Each row is a point. A path goes straight from each point to the next, and from the last back to the first. The post is the endless flat space through its rows: a point in 2 columns, a line in 3, a plane in 4, and so on, so that a path can go around it. Count how often the path circles the post. Going back the other way cancels.
In the rows, zero is written as 128.

Post (1 x 2)
[[139, 131]]
Path (27 x 2)
[[96, 140],
[117, 185],
[148, 156],
[171, 135],
[147, 113],
[162, 90],
[165, 122],
[148, 148],
[139, 158],
[181, 148],
[157, 115],
[138, 92],
[91, 119],
[118, 123],
[119, 90],
[73, 140],
[89, 168],
[149, 174],
[180, 123],
[157, 103],
[122, 108],
[101, 139],
[120, 154],
[171, 174],
[182, 129],
[150, 104],
[125, 113]]
Times around: 3

Post (5 x 6)
[[141, 195, 167, 86, 125, 127],
[146, 139, 166, 162, 136, 123],
[170, 142, 128, 163, 152, 149],
[97, 103, 104, 102, 99, 165],
[146, 75, 94, 142, 153, 122]]
Path (21 x 6)
[[120, 115, 136, 130, 169, 125],
[114, 134, 108, 109, 136, 205],
[138, 116, 160, 154, 131, 169],
[165, 68, 115, 125, 139, 137],
[160, 139, 128, 132, 79, 124],
[143, 157, 150, 98, 100, 107],
[168, 95, 112, 113, 134, 145],
[139, 88, 155, 163, 145, 149],
[106, 140, 172, 146, 172, 118],
[109, 129, 115, 130, 117, 147],
[102, 125, 112, 69, 102, 82],
[152, 168, 135, 124, 101, 124],
[138, 133, 62, 165, 141, 130],
[56, 171, 170, 123, 111, 172],
[142, 115, 140, 167, 153, 162],
[148, 118, 113, 136, 121, 211],
[164, 132, 142, 100, 83, 150],
[130, 154, 137, 134, 72, 115],
[134, 114, 57, 164, 131, 96],
[96, 139, 157, 151, 71, 84],
[112, 130, 131, 155, 126, 134]]
Times around: 1

Post (10 x 11)
[[166, 47, 157, 123, 156, 148, 132, 93, 159, 134, 116],
[175, 112, 172, 141, 143, 143, 121, 106, 109, 146, 123],
[147, 48, 147, 109, 147, 120, 131, 73, 103, 132, 115],
[97, 183, 109, 232, 105, 139, 84, 161, 164, 101, 101],
[119, 114, 122, 78, 87, 107, 113, 79, 156, 151, 151],
[116, 111, 136, 136, 132, 125, 134, 55, 146, 170, 139],
[142, 127, 113, 115, 159, 114, 102, 132, 124, 160, 123],
[105, 193, 100, 96, 136, 133, 141, 139, 130, 124, 142],
[123, 110, 127, 109, 109, 106, 153, 107, 121, 173, 107],
[74, 173, 89, 125, 137, 163, 125, 187, 113, 129, 166]]
Path (21 x 11)
[[136, 100, 86, 167, 132, 132, 153, 188, 154, 191, 112],
[163, 98, 114, 90, 150, 115, 85, 111, 150, 145, 117],
[122, 170, 129, 86, 139, 184, 143, 175, 111, 147, 156],
[135, 77, 151, 96, 135, 147, 104, 112, 113, 148, 141],
[164, 128, 112, 112, 197, 119, 87, 112, 156, 213, 100],
[104, 141, 91, 200, 137, 152, 106, 118, 137, 147, 118],
[166, 83, 152, 113, 161, 182, 160, 146, 110, 87, 147],
[112, 58, 116, 101, 105, 99, 132, 145, 120, 140, 120],
[106, 178, 119, 142, 181, 103, 120, 135, 103, 160, 114],
[104, 129, 128, 133, 156, 136, 146, 152, 110, 178, 97],
[81, 95, 100, 94, 153, 138, 118, 157, 144, 159, 164],
[143, 117, 135, 123, 97, 118, 136, 120, 146, 106, 150],
[158, 163, 155, 139, 81, 173, 181, 98, 131, 101, 158],
[110, 133, 100, 116, 119, 109, 125, 122, 110, 123, 145],
[127, 91, 155, 116, 119, 121, 142, 152, 108, 122, 124],
[90, 146, 68, 87, 159, 57, 105, 124, 107, 126, 90],
[142, 67, 143, 129, 171, 161, 119, 119, 126, 172, 96],
[143, 155, 140, 131, 132, 147, 87, 116, 161, 164, 148],
[133, 124, 154, 113, 166, 129, 132, 116, 132, 173, 105],
[141, 102, 143, 129, 125, 88, 108, 98, 183, 139, 117],
[176, 112, 162, 93, 116, 119, 165, 100, 138, 91, 147]]
Times around: 0

Post (17 x 18)
[[120, 124, 116, 126, 130, 136, 124, 103, 173, 136, 122, 164, 131, 84, 113, 107, 137, 85],
[69, 70, 169, 158, 152, 153, 115, 134, 117, 140, 149, 137, 134, 158, 103, 109, 128, 141],
[166, 102, 156, 118, 122, 103, 119, 139, 130, 146, 119, 109, 111, 102, 142, 155, 140, 77],
[211, 126, 132, 133, 91, 127, 181, 78, 128, 126, 150, 90, 117, 128, 162, 163, 115, 128],
[136, 146, 135, 173, 113, 123, 105, 141, 131, 106, 104, 124, 142, 87, 110, 118, 118, 80],
[116, 146, 165, 132, 104, 116, 148, 136, 151, 170, 99, 111, 157, 97, 106, 109, 105, 98],
[201, 137, 144, 123, 95, 90, 189, 97, 102, 122, 166, 114, 146, 115, 171, 107, 131, 97],
[155, 103, 134, 124, 75, 106, 147, 137, 158, 114, 91, 133, 170, 116, 106, 111, 125, 89],
[100, 119, 155, 132, 175, 167, 105, 129, 114, 131, 156, 166, 156, 138, 104, 156, 148, 170],
[104, 131, 127, 137, 87, 146, 95, 131, 111, 155, 115, 156, 145, 129, 110, 107, 120, 89],
[170, 123, 179, 126, 64, 140, 150, 78, 117, 107, 165, 79, 133, 120, 174, 138, 172, 153],
[131, 131, 130, 136, 76, 137, 121, 165, 147, 146, 139, 129, 120, 96, 74, 93, 142, 111],
[94, 109, 131, 119, 139, 159, 125, 134, 92, 107, 156, 126, 147, 112, 88, 148, 122, 99],
[74, 122, 130, 127, 118, 120, 97, 135, 139, 138, 191, 124, 150, 142, 130, 134, 113, 149],
[199, 148, 148, 99, 96, 144, 177, 110, 131, 104, 161, 81, 124, 167, 186, 130, 142, 116],
[64, 100, 104, 137, 175, 137, 128, 136, 98, 126, 117, 136, 140, 143, 92, 149, 165, 133],
[213, 120, 168, 82, 99, 120, 169, 99, 99, 103, 126, 86, 88, 117, 197, 115, 121, 156]]
Path (24 x 18)
[[155, 113, 122, 144, 177, 144, 120, 80, 122, 108, 150, 119, 180, 121, 169, 196, 129, 80],
[87, 144, 151, 142, 17, 175, 119, 201, 114, 140, 125, 127, 160, 92, 56, 77, 121, 85],
[100, 114, 107, 163, 128, 128, 113, 142, 172, 160, 114, 111, 115, 108, 120, 110, 141, 151],
[167, 119, 169, 108, 111, 148, 84, 144, 134, 118, 142, 128, 148, 153, 128, 142, 133, 91],
[136, 122, 122, 142, 167, 82, 145, 91, 144, 121, 151, 164, 188, 142, 116, 139, 182, 101],
[137, 140, 193, 138, 79, 160, 144, 148, 104, 127, 133, 91, 99, 119, 107, 118, 148, 122],
[178, 190, 156, 128, 60, 181, 155, 121, 97, 119, 117, 112, 123, 110, 150, 104, 162, 138],
[85, 76, 125, 116, 129, 156, 171, 169, 103, 145, 116, 159, 151, 113, 78, 75, 86, 124],
[54, 129, 159, 113, 151, 160, 121, 164, 90, 147, 152, 153, 148, 138, 108, 132, 149, 130],
[195, 108, 175, 149, 57, 132, 161, 144, 122, 144, 114, 67, 77, 123, 113, 107, 135, 52],
[175, 138, 171, 94, 126, 185, 138, 124, 149, 129, 160, 126, 143, 165, 91, 101, 147, 188],
[140, 103, 147, 106, 159, 123, 115, 121, 136, 129, 147, 107, 159, 119, 131, 160, 126, 159],
[150, 131, 96, 159, 131, 142, 143, 103, 66, 121, 176, 121, 151, 112, 125, 156, 139, 98],
[178, 98, 171, 116, 70, 83, 145, 148, 115, 120, 86, 97, 136, 124, 182, 112, 69, 59],
[163, 181, 134, 60, 42, 143, 94, 137, 110, 99, 107, 130, 137, 94, 140, 147, 113, 161],
[175, 128, 145, 133, 120, 113, 146, 93, 179, 99, 164, 117, 178, 166, 132, 117, 172, 137],
[179, 116, 114, 148, 132, 105, 110, 88, 134, 110, 92, 92, 151, 139, 129, 175, 128, 88],
[131, 82, 177, 131, 69, 78, 108, 136, 98, 168, 125, 118, 122, 122, 138, 106, 145, 87],
[118, 94, 129, 131, 97, 99, 184, 81, 148, 115, 106, 157, 158, 147, 178, 90, 110, 106],
[109, 134, 145, 122, 116, 155, 118, 143, 145, 103, 78, 132, 152, 100, 115, 118, 129, 95],
[114, 99, 92, 164, 117, 139, 144, 115, 121, 129, 106, 135, 111, 122, 94, 139, 133, 65],
[124, 151, 190, 115, 149, 141, 198, 116, 108, 142, 116, 52, 98, 116, 131, 123, 98, 107],
[109, 130, 177, 124, 100, 158, 128, 133, 89, 104, 147, 103, 98, 108, 107, 103, 124, 106],
[143, 142, 118, 136, 107, 134, 124, 110, 99, 153, 111, 133, 150, 115, 89, 161, 137, 109]]
Times around: 1

Post (17 x 18)
[[113, 143, 97, 135, 199, 152, 114, 134, 161, 149, 101, 109, 129, 112, 163, 140, 144, 149],
[163, 136, 138, 133, 143, 163, 141, 123, 158, 137, 142, 144, 87, 136, 75, 101, 123, 165],
[122, 155, 148, 150, 120, 90, 104, 143, 136, 137, 143, 97, 142, 131, 85, 126, 111, 150],
[155, 132, 145, 126, 138, 97, 111, 129, 136, 122, 149, 148, 140, 126, 145, 174, 135, 81],
[157, 148, 99, 122, 129, 118, 110, 85, 166, 125, 108, 119, 136, 131, 173, 161, 117, 141],
[123, 159, 132, 95, 156, 116, 91, 105, 142, 109, 124, 118, 108, 110, 104, 105, 145, 99],
[83, 158, 147, 89, 137, 113, 154, 83, 131, 109, 161, 160, 120, 110, 153, 134, 120, 118],
[146, 90, 162, 185, 104, 143, 144, 108, 152, 121, 89, 164, 104, 89, 60, 174, 124, 161],
[153, 171, 153, 136, 114, 117, 141, 136, 138, 122, 135, 138, 131, 104, 146, 112, 154, 148],
[165, 110, 157, 137, 139, 106, 102, 120, 149, 139, 105, 88, 159, 141, 156, 156, 133, 100],
[116, 121, 141, 106, 126, 104, 106, 149, 145, 133, 155, 128, 127, 130, 124, 92, 151, 149],
[97, 139, 163, 182, 113, 113, 102, 164, 133, 150, 162, 79, 104, 129, 150, 141, 117, 94],
[136, 120, 149, 131, 145, 134, 110, 101, 100, 129, 151, 135, 118, 123, 106, 93, 180, 129],
[63, 172, 135, 94, 54, 143, 92, 109, 123, 151, 147, 124, 173, 95, 118, 144, 99, 196],
[168, 148, 123, 132, 119, 165, 110, 127, 94, 107, 116, 185, 91, 172, 187, 144, 99, 133],
[136, 108, 95, 111, 130, 151, 142, 141, 114, 116, 128, 124, 153, 117, 156, 134, 158, 136],
[142, 138, 169, 115, 153, 107, 149, 126, 146, 88, 179, 146, 128, 72, 143, 133, 138, 132]]
Path (27 x 18)
[[172, 154, 103, 197, 147, 147, 138, 50, 126, 104, 124, 125, 66, 158, 176, 156, 81, 104],
[178, 154, 185, 57, 101, 159, 127, 99, 156, 159, 109, 124, 143, 74, 84, 109, 123, 151],
[85, 99, 123, 111, 105, 156, 142, 104, 105, 147, 116, 87, 128, 109, 139, 132, 142, 166],
[77, 147, 154, 131, 122, 114, 87, 128, 141, 156, 166, 144, 118, 107, 126, 149, 161, 134],
[170, 147, 112, 159, 129, 78, 142, 119, 169, 103, 112, 155, 156, 160, 106, 188, 100, 116],
[112, 106, 134, 143, 123, 145, 145, 55, 146, 172, 91, 118, 136, 153, 97, 78, 123, 142],
[137, 138, 101, 104, 107, 120, 114, 213, 117, 138, 137, 135, 142, 148, 97, 116, 120, 139],
[92, 133, 102, 112, 112, 153, 151, 70, 141, 149, 131, 119, 69, 104, 153, 108, 173, 168],
[109, 168, 127, 100, 154, 110, 94, 126, 203, 122, 118, 112, 98, 160, 126, 186, 94, 91],
[142, 173, 99, 151, 143, 180, 129, 119, 176, 140, 101, 120, 111, 153, 146, 155, 93, 150],
[75, 126, 179, 83, 101, 110, 62, 111, 168, 159, 120, 100, 151, 112, 95, 66, 158, 153],
[194, 130, 145, 122, 155, 102, 100, 120, 178, 108, 199, 127, 124, 135, 165, 143, 124, 101],
[123, 108, 159, 144, 84, 124, 126, 64, 138, 169, 131, 122, 139, 147, 106, 70, 151, 196],
[145, 116, 143, 150, 103, 150, 83, 131, 117, 133, 120, 159, 86, 107, 80, 80, 128, 206],
[154, 131, 159, 135, 174, 91, 130, 134, 163, 155, 132, 171, 115, 73, 135, 147, 144, 143],
[88, 117, 108, 130, 107, 118, 83, 150, 110, 112, 125, 158, 135, 47, 117, 152, 117, 124],
[57, 142, 136, 80, 78, 126, 89, 65, 115, 187, 195, 154, 90, 119, 78, 160, 119, 81],
[134, 152, 115, 136, 177, 89, 110, 139, 158, 134, 118, 132, 132, 161, 81, 205, 95, 100],
[75, 117, 180, 148, 134, 112, 94, 145, 96, 101, 105, 37, 120, 99, 176, 95, 197, 138],
[126, 125, 167, 113, 110, 117, 108, 117, 171, 143, 173, 107, 154, 132, 156, 146, 136, 170],
[136, 151, 108, 175, 150, 128, 95, 137, 149, 144, 139, 91, 129, 146, 147, 119, 122, 170],
[149, 161, 163, 113, 95, 108, 182, 105, 165, 82, 101, 122, 115, 137, 152, 86, 108, 106],
[139, 201, 121, 149, 172, 127, 77, 145, 154, 152, 170, 150, 101, 114, 106, 82, 122, 131],
[151, 101, 111, 157, 181, 128, 123, 160, 163, 151, 121, 177, 124, 98, 132, 170, 141, 175],
[200, 129, 169, 132, 94, 158, 151, 141, 141, 116, 187, 112, 97, 89, 167, 170, 108, 169],
[111, 153, 144, 80, 111, 113, 111, 98, 112, 103, 108, 170, 121, 138, 143, 102, 153, 168],
[160, 168, 128, 148, 149, 146, 153, 108, 191, 109, 131, 139, 125, 139, 202, 134, 137, 130]]
Times around: 4
